Each row of a before or after table is a point. The points were changed in one or more steps. Then noise was added and the rows were shuffled. The steps act on how far a point lies along the listed directions, d1 being the first. Name the steps. A step turns or swaps two directions, mirrors them in a line or flattens them onto one, adds a multiple of one to another, or multiplies one. Angles are multiples of 10 degrees, from the lower direction toward the higher: turns from -170 to 170, lines from 10 to 170 but not 90. Use the fewest steps. Two steps may share a direction if one is a turn and the other turns, adds or multiplies; they go together, in the order done. Otherwise the lowest direction goes first.

Directions:
(1): [-27  43]
(2): [43 27]
Before (12 x 2):
[[-19  -4]
 [  1   9]
 [ -3 -12]
 [  5  18]
 [ 15  -6]
 [  6 -11]
 [  2 -16]
 [  9  -4]
 [  6  14]
 [-24  21]
 [ -5 -22]
 [ -9   0]]
After (12 x 2):
[[ 36 -15]
 [ 22 -10]
 [-47 -10]
 [-24   0]
 [-14 -56]
 [ 15  35]
 [  2  24]
 [-59  52]
 [ 13  44]
 [  4 -40]
 [ -7 -29]
 [ 15 -28]]
Steps: multiply d1 by 2.5; multiply d2 by 2.5

Directions:
(1): [ 29 -24  46 -39]
(2): [-59  17  31 -18]
(3): [-20 -57  13  35]
Before (12 x 4):
[[-24  -1   2  19]
 [ 18 -35   6  14]
 [  1  -2  -8  32]
 [ 12  -8 -27  26]
 [-33   3  22  -9]
 [ 22 -31  11  14]
 [ 22  36 -21 -13]
 [-16 -23  15  22]
 [-60  -8  17   7]
 [ -1  -3 -13   3]
 [ 23 -14  -8   3]
 [ 10 -19 -23  33]]
After (12 x 4):
[[ 40 -41  13  -5]
 [ -6  29   3 -20]
 [  9 -14  21  -1]
 [ 36 -15  -4   5]
 [-25   0  -3  27]
 [  4 -22  11  15]
 [-34  -7  23  -5]
 [-27   8  -6   5]
 [-11   0  28   4]
 [-10  -5   5 -10]
 [-29  -4  -5  23]
 [-32   1  20  -9]]
Steps: turn d1 and d2 by -150 degrees; multiply d3 by 0.7

Directions:
(1): [-60   3 -30  -6  21 -48]
(2): [ 38   3   8  39  54 -35]
Before (10 x 6):
[[  7   1   1   8  10  -3]
 [  0   3  -3   2   7  -2]
 [  7   1   2   7  10  -5]
 [-10  -1   2  -2  -4   2]
 [  7   0  10   1   4   6]
 [  1  -1  -4  -2  -5  -2]
 [-12  -2 -10  -2   4  -6]
 [ -4   3  -7  12  24 -24]
 [  1   1   6  -3  -1  -4]
 [ 17  -1   9   4   5   7]]
After (10 x 6):
[[  6   3  -2   7  15  -7]
 [-14  -2 -10  -4   1  -4]
 [ 27   0  11  14  19  -2]
 [ 21   2   5  21  29 -17]
 [ -2  -1  -4  -5  -9   1]
 [-18  -2   0 -10 -15   9]
 [ 22   5  -2  38  60 -47]
 [  1   1   6  -2   0  -5]
 [ 20   2   4  21  29 -15]
 [ 12   0  11   6  10   2]]
Steps: multiply d2 by 3

Directions:
(1): [38 47 -7  9 -5 -1 20 -8]
(2): [-51  34 -16   1 -14  -7   7   3]
(3): [  0   5  -6 -60  12   8   8 -19]
(4): [-13 -13  -9  23  25  14  33 -38]
Before (14 x 8):
[[-38 -13  -2   3   6  -4 -10  13]
 [ 18   9   5   3  -1   7  10  -4]
 [-60 -37   2   3  -3   1 -20  15]
 [ 14  26  -2 -17   3   3   4  -6]
 [-15   6  -5  11  -4  -8  11   9]
 [  3  10  -9  22  -4   0   0  -3]
 [-10  35  -8  14   2   1  15  -5]
 [ -3  25  -4   9   1  -2   4   1]
 [ -1  29 -10  13  -3   5   2  -3]
 [-16  15 -13  24   4  10  21 -24]
 [ -8  29 -15  15 -10  -6   0   6]
 [ 19  11   2  -1   3  -2   5 -14]
 [ -7  24  -3  14 -14   0  11   7]
 [-14  -3  -7  16  -2   3   9  -8]]
After (14 x 8):
[[-12   2  -8  -4   2   5  15 -14]
 [-11 -22  -2   2  13  14  -7 -10]
 [  0 -27  -5  -5  18   9   1 -12]
 [-14 -12  -8 -13   5   5  -5 -12]
 [-21 -27   3   7  22  10   5 -14]
 [ 43  40 -10  -5  12  12  34 -29]
 [-16 -10   5  -2  -7   2  -6   9]
 [ -8 -26   7  -7   9  12   8 -11]
 [ -8 -19   3   1  16   4  -3  -5]
 [-18  -8   6   6  -6  -9 -13   4]
 [  0 -11  -3  -5  12   1  17  -5]
 [ -8 -20   9  21   1   0 -15  11]
 [-33  -8 -11   7  11  12  12 -23]
 [ 23  17  -5  -2  18   6  20 -16]]
Steps: turn d1 and d3 by -170 degrees; mirror d2 and d4 in the line at 60 degrees

Directions:
(1): [ 17 -38   8  38  -2  21  10  27   8  39  -1]
(2): [ -5  30   8 -26  -7  -7  12   0 -23  60   0]
(3): [ 14  21  -7  14  17  18  25 -46  36  11  19]
(4): [-50 -28  27   9   2   0  23 -30 -22  -2   8]
Before (13 x 11):
[[ -5 -18   2  -4  -3  -6 -10  14  -8 -17  -8]
 [  5  13  -2  -3   4   4   0   0   0   5   1]
 [ -3 -10   5   6   6  -1  -5  -1   6 -11  -4]
 [ -6   2   3   4   5   0   1 -12   8  -7   2]
 [ -1   5   3   3   0   2   9 -10   4   4   1]
 [ -7  11  -2 -15   3  -5  -2  -9   4 -36  -5]
 [  8  11   3  -6  -1   0   0  -3  -1  19   0]
 [  0  -2  -1 -14  -6  -6 -12   9  -8  -8  -6]
 [ 11  -2  -5   9   4   2   0  -2  14 -12   2]
 [  4   5  -5  -3   5  -5  -8  -4   6 -19  -1]
 [-12   7   0  -2   6  -5   5 -17   5 -22   3]
 [  5   2   0  -1   6  -4   2   3   1   1  -4]
 [  3   5  -3  -1   2   0  -3  -2   5   4   1]]
After (13 x 11):
[[ -9 -30   2   5  -1  -3 -11  12  -3 -35  -8]
 [-26  -9   7   8   9  -4   9 -26   5 -40   5]
 [ 11  11  -8  -5   1  -1  -7   3   8   8   0]
 [-15 -10   7   9   7   0   5 -18   7 -17   3]
 [ -6   0  -5  -5   5  -3  -7  -9  12 -59  -5]
 [ 17   2 -14   3   7  -3 -16   1  18 -36  -2]
 [ 15  29   1 -18  -4  -2   0   4  -5  43  -1]
 [ 11   6  -5  -4   6  -5  -1   7   3   3  -6]
 [ -8   4   8   2  -1   1  13 -14  -1   9   3]
 [ 16  24  -6 -10   2   3  -3   7   1  15   0]
 [  8   3  -5 -14  -6  -6 -16  15  -4  -9  -7]
 [ 24  -6 -15  16   7   5 -10   4  27 -33   0]
 [ -7 -24   7  16   9   2  -6  -6  11 -30  -2]]
Steps: multiply d2 by 2.5; multiply d4 by 3

Directions:
(1): [ -8 -35 -26  -8  16  13  46 -14  22 -13  28  31]
(2): [ 35  28  -1  60  23   3  14   7  12 -15 -10  18]
(3): [ -2 -28   3  39  -8 -21 -31  -7  20  10  50 -19]
(4): [-20  26  15 -17  42 -11 -30 -15  -7 -40  25  19]
Before (13 x 12):
[[ 14   9  11  13  20   0   8   0   2  -2   3  14]
 [ 18  27   2   8  -6  11   9  13  -2   6 -47   7]
 [-23   2 -10 -38  -3  -6 -15  -3  -6  -4   4  -1]
 [ 16 -24 -21  38   3  -6   9  -3  34  14  32  -9]
 [ -4  19  -1 -26   3  19  11  10 -18 -11 -36   7]
 [ 19  36   8  17  15   3  10  11 -11 -15 -26  15]
 [  6 -11   3  18  -4   1  10   1  11   6  -6  -8]
 [-11   9   4 -32 -11  -5 -13  -2 -14  -9  -2  -7]
 [ -5  13   8 -22  -3   2 -11  -7 -12 -14  -7   4]
 [  7  -2   6  29  -4   0   2  -2   9   3   0  -5]
 [ 35  15 -11  33  19  23  41   5  -5 -18 -39  37]
 [  9  10   1 -11  -4   0  -4  14  -9   0 -15 -12]
 [  6   1   0 -25 -18  14  19  14  -9  20 -31   3]]
After (13 x 12):
[[ -5 -17   4  -6 -11   3   9  -2   5  10 -10 -13]
 [ 15  30   4  16   6  -4  -3   3  -5 -20  -5   7]
 [ -6 -13  12 -10   6  -7  -9  -4   0   9  20  -2]
 [ -7 -14  12  17  -9 -22 -34  -3   2   5  33 -19]
 [-12 -12   5 -13 -15   3   1  -5  -3  10  -5 -13]
 [ 10  18   9  15   3  -2 -13  -6  -1 -17   3   6]
 [  7  32 -12  11  19  -2  -1   4   3 -18 -12  17]
 [-14 -23 -23 -52  -9  12  24  -5   5  18  -4  -8]
 [ 12   2   3  49   5  -3 -18   7  12  -7  15  -6]
 [ 26  -2   2  41 -10   2   4  15  12  17   0   1]
 [ -8 -59  -4  28 -19 -14 -23 -13  14  15  49 -11]
 [  5 -12   7  32 -21 -14 -29   4  15  22   9 -19]
 [ 14   7   2  13  -2  -6 -11  13  -1   1  -1 -15]]
Steps: turn d2 and d3 by 140 degrees

Directions:
(1): [ 23  -9  -2  19 -24   2  -7  52  -7 -58  32  38 -29  12]
(2): [ 60  -1 -22  17 -15   2  23 -44 -13  -4 -12 -32 -49  18]
(3): [ 50  15  40  12  -7  18  24  39  12   5 -52  -3  28 -24]
Before (12 x 14):
[[ 11  -3  -5   0  -7  -2   3 -13  -2   1   1  -9 -10   0]
 [ 11   5  14   5  -2   6  10   5   1  11 -11  -6  14 -10]
 [ 41  -2  -6  12  -5   8  15 -17  -2   9 -24 -23 -12   6]
 [ 18   6   5   1   3   1  13  -9   3  10 -22 -16   0  -4]
 [-12   8   9  -4  13   3  -4  -9   2  13  -8  -5  17 -12]
 [  2  -2   3   4  -2  -2  -3  17  -1  -5   4  11   0  -2]
 [ 36   6   5   9 -12   9  10  10   1  -8  -8   3 -14   1]
 [ -8   6 -14  -7   3   0   1 -30   2  14   1 -25   2   1]
 [ 16   2   9   5   0  13   0  21  -1 -10  -8   2  -4  -3]
 [-20   7   1  -7   2  -4 -13   1   2   7  10   7  -1   4]
 [ -1   0  -4   0   2  -2  -3   6   2 -11   7   4   8  -5]
 [ 23   5   9  15  -9   8   7   5   1  -2 -10   1   0   2]]
After (12 x 14):
[[ 34   8  -4   2  -3   7  17 -34  -1  20 -22 -25 -14   2]
 [  8   0 -23   5 -10   0  -2 -11  -5 -20  25  -8 -25  14]
 [-17   6  12  -5  -1   0 -14  27   4  -3  10  20   7  -2]
 [  1   4   6  -5  12   9   1  -7   1  15 -19 -15   6  -5]
 [ 13   5  -2   6  -2   6   7 -30   0  18 -11 -16  -2   7]
 [ -5   2   9  -1   6   0   0  13   4  11  -9   5  16  -9]
 [ -4   4   2  -1   4  -1  -3  10   6  -4  -1   2  18 -10]
 [-15   0  -3  -4   3   0   1 -18  -4  16   7 -10   7  -3]
 [ 50  -9 -33  14  -8   2  18 -59 -12   9 -12 -42 -46  25]
 [  8  -1 -17  -3   4  -7   6 -36  -5   7   0 -19 -23  11]
 [-32   0  -2  -8  11  -3 -17  -1   0  -3  19  11   6  -3]
 [ 28  -5  -8   5 -11   0   9 -17  -5  -4   0 -12 -21   3]]
Steps: turn d1 and d3 by 100 degrees; multiply d2 by 2

Directions:
(1): [ -8  -7  18 -15   4  -3 -50 -11  25 -47  12 -16   2  16   6  23 -60  -9
  15  15]
(2): [  0  38  17 -11 -16  24   5 -51  -5  36 -17  29  15   8  37   5 -35   5
 -27  -4]
(3): [ -5 -34  16  53 -55  -2 -18  -1  15 -10 -26  11   5   9   6   0  16  29
 -23  33]
(4): [-14  28 -32  -5 -35   2   4   0  15 -31 -21 -48  -5 -12  -3 -12  -8  20
 -28 -52]
(5): [-18 -19 -21 -45 -19  18 -15 -18   0  14  25 -25  16  42  -1 -48  23  -8
 -11  28]
(6): [ 47  24 -18 -28 -15  11 -32  24  15 -29 -15  53 -16   7  17 -18  24  -3
  11  -6]
Before (11 x 20):
[[ -4  -5  -9  -2  16   6   0  -4  -7   1  11  -5  -1   0  -9   0   1  -9
   10   1]
 [ 12  14 -15 -12   7  -2  -3   7 -14  -4  -2   2 -13  -1  -5 -10  14   1
   12 -17]
 [  3  -6  -7 -11   3  -6  -7   8   3 -11   2 -14  -8   2  -8  -8 -20 -13
   11  -2]
 [ 20  25  -1 -14   9  10   0  -5   4  14  -1  27  -1   1   8  -8  14  -6
    8  -7]
 [ 13  -5   6  19  28 -14  14  27 -17  18  10  29  -3  -9   0  12  15  -4
   12  11]
 [ -1 -16 -13 -34  26   0   1  11 -12   6  32 -21   4  11 -23 -20  28 -18
   19  -1]
 [-20  -6  10   2   6  -7   4 -20  -4   8   3 -16  17   9   9   7 -19  -3
   -6   9]
 [ 29   4   3   5 -11  13  -4   1  -2  13 -15  40 -13   0  14   1   3   6
   -7  -2]
 [-24 -10 -21 -13  23  -6  21  10  -8   3  21 -60  11   3 -23 -21  24 -14
    2 -13]
 [ 29 -15  -1  22  -1   6   3  28  -7   5  -9  35  -9  -4   6   2  37  -2
   16  16]
 [-14  -3 -17 -15  29   0  12   4  -3   3  20 -36   4  -2 -18  -2 -11  -2
    5 -14]]
After (11 x 20):
[[  7  -7  -6   1   9 -13   0  20   2 -16  -2 -13 -14 -10 -13   0 -15 -11
   16  -9]
 [ 20   2   1 -16 -20  23 -16 -16   1  17  -7  34  -4  20  19 -14  -2   3
  -12   9]
 [  9   4 -20 -16  10  -5  -7  16 -13 -12   4  -7 -14   3 -13 -14  22  -2
   18 -14]
 [-12 -12 -19  18  38 -23  37  40 -11  -8  13 -54  -4 -26 -37  -2  36  -9
   15 -29]
 [ 14 -17 -11   6  45 -22  22  48 -16  -8  19 -13 -15 -25 -39   4  41 -13
   34 -23]
 [-14  -1  14  16  11 -11  13 -14  -6   9  -4  -9  12  -3   9  18 -20  -2
   -5   0]
 [ -2 -23  -5 -15  17  -5 -10  15 -10  14  31   6   8  22  -1 -16  19 -13
   11  34]
 [ -2  -8  -9   6  21   1   4   6  -6  -5  10  -5  -7  -8 -14   4   7  -9
   16  -3]
 [ 20 -19  -2  -6 -14  21 -14   6  -3  13   3  26   1  21  15 -16  29  -6
    8  30]
 [ 18  15  -6 -18   9   7  -4   2   6   7   6  17  -2   4   1 -13  21  -8
   12  -2]
 [ -9 -13 -21   3  41 -14  18  30  -3 -11  20 -41  -5 -16 -33   6   3  -1
   16 -20]]
Steps: mirror d1 and d5 in the line at 160 degrees; add 1 times d3 to d2

Directions:
(1): [ 35   7 -32  22  26  19 -52  -5  25 -18   9  19  25  11  46 -32  -3  18
  22   0  45  14  13 -10]
(2): [-10 -51   1  26 -19 -14 -31 -20 -31 -14  17   2 -27 -43   7 -12  26  32
   2   4   9 -42 -41 -15]
(3): [ -7 -13  18 -14   5 -23 -30  29  60 -12  10 -44 -36  15  29 -17   6  -9
  -8  -8 -30  25 -40  16]
(4): [  2   5  14  38  50  -2   3   8  -8  -3 -17  25  15  18  12  28  50 -29
  25 -36 -19 -29 -26  33]
Before (14 x 24):
[[ 13  46 -11 -26  13  14  26  16  22  14  -9   4  25  36 -13   3 -36 -21
    1   9  -4  33  49   7]
 [  5  15  -8  -5   6   7   4   4   7   6  -4   6   8  11   3   4  -3 -14
   -1  -3   4  11  12  -1]
 [  1   3   5   1  11  -4  -9  11  15  -6   2  -6  -5   8   9  -2   5  -5
   -1  -6 -14   5 -10   4]
 [ -1  -2   3  -5 -13   4  17  -4 -13   7   2  -3  -4  -4 -19   5  -9  -1
   -6  11   0   4   7  -5]
 [ -4   4  -6  -6  -3   5   0  -1   1   3  -1   0   6  -1  -6  -7 -15   8
    1   7   4  11  10  -3]
 [ -1   8   1   6   5   2   0  -5 -11  -2   4  10   3   0  -2   1   1  -4
    7  -4   4 -10   0   3]
 [  2  -6  -7  -1  -1   2   6  -9  -6   2  -2   9   7   3   0  -1   3  -1
    6   0   4  -4   7  -7]
 [  0  -1  -6   7   3  -3  -2  -6  -6   2  -1  10   5  -5   1  -3   4   4
    4  -2   9  -8   2   0]
 [ -1  -3   4  -2   3  -7  -2   1  -3  -1   7   1  -2 -11  -2  -4  -1   0
   -1  -4  -2  -5  -3  -1]
 [ -1   2  -1  -4  -4   4   1   3   4  -2   2   3  -3  -6   2 -10  -5   9
    5   7   6   7   5  -5]
 [  1  -3   0   8   3   2  -6  -7 -13  -2   0  12   5  -3  -1  -3   9   5
    2   0   7 -10   0  -4]
 [  0   7  -1  -9  -7   7   5  -4  -1   5  -5  -2   8   3 -11   2  -1   3
   -3   5   0   3  10  -3]
 [  0  -5   1   8   2  -4   1  -6  -8   1  -1   5  -1   3  -4   7   7  -9
    0  -3  -3 -15   2   5]
 [ -6  -6  -1   6  -2  -2   0  -2 -11  -2   0   2  -5  -6  -7  -2   3   6
    0   0   2  -7  -2  -3]]
After (14 x 24):
[[ -1 -13   0   4  -7  -6  -4  -7  -5  -1   5  -3  -9  -4  -4   0   3  -2
   -5   2  -4 -12  -2  -1]
 [ -4   6   1   1  13   2  -2   7  10   1  -5  -2   5   8   2  -2  -2  -3
    7  -4  -6  11  -1  10]
 [ -5  -3   2  10   5  -3   0   1  -8  -2  -3   4  -4  -2  -5   1   7   0
    2  -5  -1  -8  -5   2]
 [  0  -7   3   7   4  -2 -12  -3  -5  -4   3   5  -2  -2   4  -5  13   4
    2  -2   2  -9  -9  -1]
 [  0 -12  -2  -1   2  -4  -4  -3   7  -1  -1   0  -2   4   9  -4  10  -4
    7  -4  -4  -2  -9  -2]
 [  1   2  -6 -10  -4  -1  -8   7  18   0   5  -9  -8   4  10  -8  -5  -6
   -8   2   2  15   0  -5]
 [  2   5  -7  -6  -8   5   2  -3  -7  -1   3   5   5  -5  -6  -5 -14  10
   -6  10   4   3  15 -14]
 [ -3  -1  12   2   6  -3  10   8   2   3  -3  -7  -8   9  -7  10   8 -15
    0  -4 -15   4 -11  11]
 [  0   1   3   0   5  -4   2  -1  -7   1   4   6   3 -10  -4  -2   0  -3
    1  -4  -1  -6   1   0]
 [  3  16   1 -33   0 -10 -11  30  61   0   8 -34 -17  29  10 -20 -32 -11
   -9  10 -22  43   6   9]
 [ -3   0   4   3  -2  -4 -10  -2  -2  -6   9  -1 -10  -4   2  -7   0   1
    3  -1   2  -7 -11   1]
 [ -1  -5  -3   7   4  -8  -8  -2   3  -1   2   4  -2  -4   7  -6   7   4
    3  -4   5  -7  -7   3]
 [  0   8   2   2  10   4   5   8   5  -1  -3   8   3   2   6  -4   4  -1
   10  -1   1   5   3   4]
 [ -2   4   6  -6   1   1  -2   4  12   1  -6 -10   0   8  -2   2   8  -3
    0  -2 -10   5  -5   5]]
Steps: turn d2 and d3 by -140 degrees; turn d2 and d4 by -130 degrees

Directions:
(1): [ 29   8  26   2 -31  17  31  13  14  60   3 -11  29  17 -19 -38  22  38
   2  -5  12   1 -38 -21  -6 -35  27  39  -2  17 -33  -5]
(2): [-59   0  16  -4 -36  -4 -44   4  25   8  -8  32 -19 -27 -24   6  22   1
  -4  -5  -8   4 -16  -6  15 -40 -37 -25  14  54 -19  30]
(3): [ 16 -13 -21  11   2   1  30  14  49 -14  45 -15   9 -48 -29  21  60 -12
  32   5  17 -25  43 -18  -3   5  -1   7  12  19  16 -11]
Before (12 x 32):
[[  4   5   0  -5  -9  -2   1  -1  -2  10   3  -2   4  -1   0 -15   1   8
    2  13   6  10 -14   2 -10  -3  13   1   8  -4  -8   3]
 [ 14   1  -8   3  37  -6  -3  -7 -20 -31   4 -14 -15  10  20  28 -19 -32
   -2   6   1  -7  26  22   6  43 -14 -12  -8 -38  30  -4]
 [-17   0  -4 -14  26  -8 -28 -24 -37 -18 -24  15 -20  16  13  -6 -45 -22
  -13   5 -16  14  -5  16  -2  18 -24 -30  -7 -24   1   8]
 [-15   0   0  -9  13  -5 -19 -12 -19 -17 -14   6 -21  -4  19  16 -35 -17
   -8  -3  -4   5  12  20  11  17   0 -27   3  -9   6   7]
 [  4   4  -8  -4  -2  -4  -6   1  -1   5   3  -4   1   3  -5 -12  10  11
   -9   4   1  -3  -9  -2 -11  -7   5   8  -4   2  -9   5]
 [ -1   0   9  13 -36   8  12   8  20   9  14   2   2 -22 -28 -10  23   6
   10   0   1 -17 -12 -28  -3 -20  -7   3  12  35 -14   5]
 [-15  -3  13  -5 -23   1  -5   5  21   9   6  22  -4 -19 -26   2  15  -2
    2  -2  -5 -11  -9  -8   5 -20 -15  -4  20  30 -13   5]
 [-11   3 -24   9  35  -5 -15 -10 -27 -55  -3   8 -21  11  31  25 -35 -29
   -4  -3  -7   7  25  21   6  38 -15 -25  -6 -29  32 -11]
 [ -8  10   2  -8   0   6 -16 -14  -6 -16 -10  12  -8   9  11   5 -12  -5
   -7   1 -10   3  -9   5   3  12 -10 -11   2  -6  12   0]
 [ -3  -9 -26  -7  25 -13  -2 -13  -9 -49   4  -7 -14 -13  23  25 -18 -34
   15  -2  -6 -14  35  12  -1  33  -9 -21  -8 -17  37  -9]
 [-17   7  12  -4  -8   3  -2   3 -24  22 -24   2   4  27  15 -12 -28  16
  -12  -9 -14  21 -32   4  -4  -2  -3  11 -11  -4 -16  13]
 [-15 -13 -39   4  36  -9   2  -6   8 -56  26  -7 -21 -44  -1  39  11 -39
   21   0  -3 -25  60   6   1  32 -14 -23  18 -13  26  -1]]
After (12 x 32):
[[-21   0  15  -8 -20   0 -13   2  11   7  -3  26  -8 -11 -19   0   2  -3
   -4  -3  -9  -6 -14  -4   6 -18 -17  -8  18  25 -13   8]
 [  3   4  -8  -4  -2  -5  -7   1  -2   4   1  -3   1   4  -4 -12   9  12
  -10   5   0  -2  -9  -1 -10  -7   5   8  -5   2  -9   6]
 [  0 -10 -27  -6  24 -12   2 -13  -4 -48   8 -10 -11 -17  21  25 -12 -34
   18  -2  -4 -17  37   9  -2  31  -7 -19  -7 -15  39 -10]
 [-10   3  13   9 -33   4  -3   1   0   7  -3  10  -6  -6 -15 -12  -2   6
   -2  -2  -7  -7 -24 -19  -1 -18  -9  -6   8  25 -16  10]
 [ -5   3   7   1 -12   6  14  11  -2  25  -5  -6  12  10   0 -10   0  17
    1  -8  -6  11 -19  -6  -7  -5   0  20  -6   6 -14   8]
 [  0  -1 -29  15  31  -2   3  -2  -5 -52  16   0 -12  -6  16  27  -7 -27
    9  -3   2  -4  38  11   4  36 -11 -16  -1 -18  35 -17]
 [  3   5   0  -6  -9  -2   1  -1  -3  11   3  -2   4  -2  -1 -15   1   8
    1  13   6  10 -13   3 -10  -2  14   1   9  -4  -8   2]
 [ -1   8  -1  -5  -3   9  -6 -10   7 -15   1   7  -3  -1   2   6   5  -4
    1   2  -5  -3  -2  -2   3  10  -9  -5   4   1  13  -4]
 [-22 -10 -36   1  38 -11  -8 -11  -5 -58  14  -2 -26 -33   8  38  -6 -40
   13   0  -8 -19  52  13   1  33 -17 -28  14 -20  24   2]
 [  0  -6 -12  -5  20  -3  -1 -11  -2 -13   5   2  -8 -11 -10  -2  -2 -21
    8   7  -2  -2  14   0  -5  14 -18 -17   0  -9   3  -1]
 [ 20  -2 -10   6  35  -4   6  -3  -8 -29  14 -19 -10   0  12  30  -4 -32
    5   8   5 -13  33  17   4  42 -13  -7  -5 -33  31  -7]
 [ -5  -4  -4  -4  10  -2  -3  -5   2 -15   3  -1 -14 -20   5  18  -9 -16
    5  -1   5  -4  24  11  10  14   4 -19   7   0   8   2]]
Steps: flatten d1 and d3 onto the line at 160 degrees
